Each row is a point. To make a cloud, some directions were put in groups of two or more. Within a group, all points are equally far from the middle, so they leave a hole (a ring in 2 directions, a hollow ball in 3). The other directions are filled evenly. Then the cloud was stretched, turned, moved and blurred a little. Count the holes, and give their numbers of directions, smallest first.

Cloud (15 x 2):
[[ -9  60]
 [-17  56]
 [-39   3]
 [-21 -54]
 [-40  -6]
 [ -3 -62]
 [ -5  62]
 [  7 -59]
 [ 25  42]
 [-32 -36]
 [ 23 -43]
 [-10  60]
 [-39 -11]
 [-39 -10]
 [ 27  36]]
Holes: 1 (2)

Cloud (31 x 4):
[[-42 -12 -14 -64]
 [-64  16 -25   3]
 [-31 -73 -23  -8]
 [ 18 -51  -3  44]
 [-33  61 -34 -31]
 [ 31   4  27  13]
 [-79  31  -3 -42]
 [-26  65 -31 -28]
 [-13  22 -29  33]
 [ -9   7 -17 -56]
 [-42  55  14 -50]
 [ 45 -58  28  27]
 [-51  30 -12 -59]
 [ 44 -19 -14 -12]
 [ 38 -38  22  36]
 [ 37 -27  17 -26]
 [-57  38   0 -57]
 [-16  55  46  10]
 [-52  28 -21  28]
 [ 15 -29  25  42]
 [ 27 -23  32  32]
 [  2 -18   0  49]
 [-11 -48 -49 -39]
 [-24 -10 -21 -65]
 [  6  -8  21 -43]
 [-51  65   6 -53]
 [-54  74 -14 -52]
 [-44   7   9 -57]
 [-18  49  47  10]
 [-51  29 -36 -43]
 [  4  35  34  42]]
Holes: 1 (3)

Cloud (52 x 6):
[[ 34  -2   7  38 -27  -8]
 [ 29 -52  24 -18  37  69]
 [ 10 -16 -64 -48  74   0]
 [-73 -15  -9   0  72 -48]
 [-16  57  16  23 -13 -12]
 [-50  48   2  81  -4 -22]
 [ -2  -1  40  41 -52 -60]
 [-33   9 -15 -49  24 -52]
 [  9  56 -60  43  19  10]
 [ 27  37  43 -26 -35 -33]
 [-18 -48 -36 -47 -34  42]
 [ 51  22  14 -21  20 -22]
 [-14   2 -44 -27   9 -37]
 [-41 -17  11 -53 -64 -53]
 [ -5  55 -35  37  41 -42]
 [ 23   9  24 -11 -19 -52]
 [-35  -6 -57  -6 -46 -34]
 [ -3 -52  22 -61  23 -21]
 [-26 -33  36  13  32 -88]
 [-85  45   5  -7  37   1]
 [  0  -2 -59  47  80 -44]
 [  0 -27 -43  20  56 -39]
 [-63 -37  16 -34 -42 -11]
 [ -1  27 -14  72  28   3]
 [ 40 -29 -31  30  72 -29]
 [-38 -32 -44 -39 -59  -1]
 [-43  58 -28 -41  46  44]
 [ 48  36   2 -35 -47  45]
 [ 42  16  40   1   5  -2]
 [ -3 -43  15 -18  21  53]
 [ 12  58  41 -36 -23   6]
 [-48  -1 -68 -23  46 -12]
 [-27 -60  -3 -11  39 -18]
 [-63 -21  -8   0 -40  28]
 [-81  22 -22 -34 -18  16]
 [-41  18  21   2  64  20]
 [-18   3  22  20 -75 -70]
 [ -8 -12  -9  10  32 -61]
 [-60  23  22 -61  28   4]
 [ 16  -2   4  -4 -64 -41]
 [-59  -2 -45 -26  20  23]
 [-37 -19  11  22  66  28]
 [ 20 -10 -10   6  54 -49]
 [ 12  49  46 -12  20  -2]
 [ 36  -8 -43  38  -6  -8]
 [-45 -14  -5  40  44 -85]
 [ 27  57 -64   5 -21  17]
 [ 13  26 -46  71  19  13]
 [ 70   8 -29   2  22  14]
 [-48   7  -4 -77  25 -26]
 [-25  56 -46  61  -8 -33]
 [ 10  43  12  -7 -17  24]]
Holes: 1 (2)

Cloud (81 x 8):
[[ 27  32  41  78  18 -45 -11  -4]
 [ 40   2  11 -33  25 -36   7  17]
 [ 42  -5 -35  17  54 -68  48  27]
 [ 35  -1  18 -13 -49   7  -2  -2]
 [ -4  27  13  15  53  36   3  40]
 [ 68  17  26  59  20  11  -3 -16]
 [ 27   4   0  25  44 -19  18  40]
 [ -5  42   4   0 -11 -43 -35 -30]
 [  1 -38  23  27 -17 -48 -45 -25]
 [ 62  42 -13 -33 -30   1  20  19]
 [ 19  47 -14 -31  20  -9   2 -31]
 [ 34  -8 -11 -19 -21 -65  -7 -44]
 [  7  19  62   4 -88 -28 -66 -10]
 [-10  52  44  -6 -81 -14 -40 -19]
 [-19  -3  61  30 -39 -36  -7   1]
 [ 20  -3  -3 -18   2 -30  23 -42]
 [ 26  45  17   3 -37 -47 -29  -9]
 [-37  -4 -28 -23  -6   6 -23  22]
 [ 26  16 -30   0 -45  33 -55  -7]
 [  2 -45  11 -16 -25 -30 -18   2]
 [ 50 -36   7   1 -53 -18  -7 -34]
 [-42 -31  39  -8 -58  35 -24  34]
 [  6  38  29  63  12 -13 -48   0]
 [-21  39  25   9 -44 -22 -55 -28]
 [  0 -11 -24  56  69 -67   2  16]
 [  4   1  -8  -2   6 -29 -61  15]
 [  8  -6   0  53  49  10  24  41]
 [-11   0   0 -14 -16  -8 -82  -1]
 [ 21   3 -38  -5 -53  15  -7 -43]
 [  8 -34   7  -1  20 -10   9  57]
 [  2  21   9  37  37 -24  48 -10]
 [ -2 -49  27  -2 -36  12  15  23]
 [-23  70 -13 -39  34 -32 -31  -9]
 [ 24   2  29   3 -74  38 -62  12]
 [ 28  23   6 -10  32   7 -39  44]
 [  6  29  16  -8  -4  10  52  42]
 [ 19 -17  -8   2  10 -37 -20 -17]
 [ 11  41  71  16 -52  -6 -22  20]
 [-15  32  -7   5  -4   2  -4  27]
 [-21 -36  32  -5  31  -8  -1 -25]
 [-26 -11  -4 -33  53 -22  -2  -4]
 [ 29  -1  62 -12  26  12   3 -10]
 [-16 -38   8  29  19 -15  10 -51]
 [ 45  18  16  25 -11  23  34  35]
 [ 19  15 -41   8  12 -15   6   7]
 [ 10   3  11  73 -13 -59  17  19]
 [ 38  22 -25 -44 -11 -11  60  29]
 [ 39 -27  43  34  33  11  -2  36]
 [ -7 -40 -52   8  -2  -3   8 -11]
 [ 27  20 -51  13  -8 -17  36   9]
 [ -9  28 -35  -4 -31 -15  -2  10]
 [-14 -34  -3  -3 -46 -68  -4  29]
 [ -5   2 -34  68 121 -27  18  14]
 [ 23  66  29 -66 -33 -26 -35  39]
 [ 17 -27   5   1  70   1  37 -12]
 [ -6 -40   6   4  -3   8  25 -12]
 [ 13 -22   5  14  53  -8  55 -28]
 [-16 -44  24  19 -71  50 -36  17]
 [ 48  42  34   3  22 -30  -4  -1]
 [-23 -19 -10  69  72 -25  33   5]
 [ 19  37 -17  29 -18 -22  31  50]
 [-21  21 -32 -48  24 -31   0 -18]
 [ 52  10 -53 -10  21 -11  41 -10]
 [  9  27  25  53  80   5 -30   5]
 [  9  39   8  -6  52 -34 -14  45]
 [-14 -30  -2  77   1 -59  34 -40]
 [  7  11  14   8  30  -7  33  40]
 [-17  19  -8  58   2  38 -26  32]
 [ -4  12 -30   7  45 -38 -63  -3]
 [ 38 -32  16  57  -7   3  -7 -35]
 [ -6  14 -42   8  -2 -19  15  22]
 [ 18 -11  84   0 -44  -3 -23 -17]
 [ 41  24  -7  21  59  20 -46  29]
 [ 37 -12  -4  14  -7 -39   9 -46]
 [-34  10 -14  18  22 -41 -22  -6]
 [-12 -59 -32 -12  47 -35  25 -14]
 [ 38 -15 -37  18 -25 -10  50  -7]
 [ 40  37   1   0  62 -58 -26   3]
 [ 39  26 -29   0  24 -56  -3 -56]
 [  9 -27   2 -24 -11  33   1  23]
 [  7  27 -12  22   1   9  40  63]]
Holes: 0
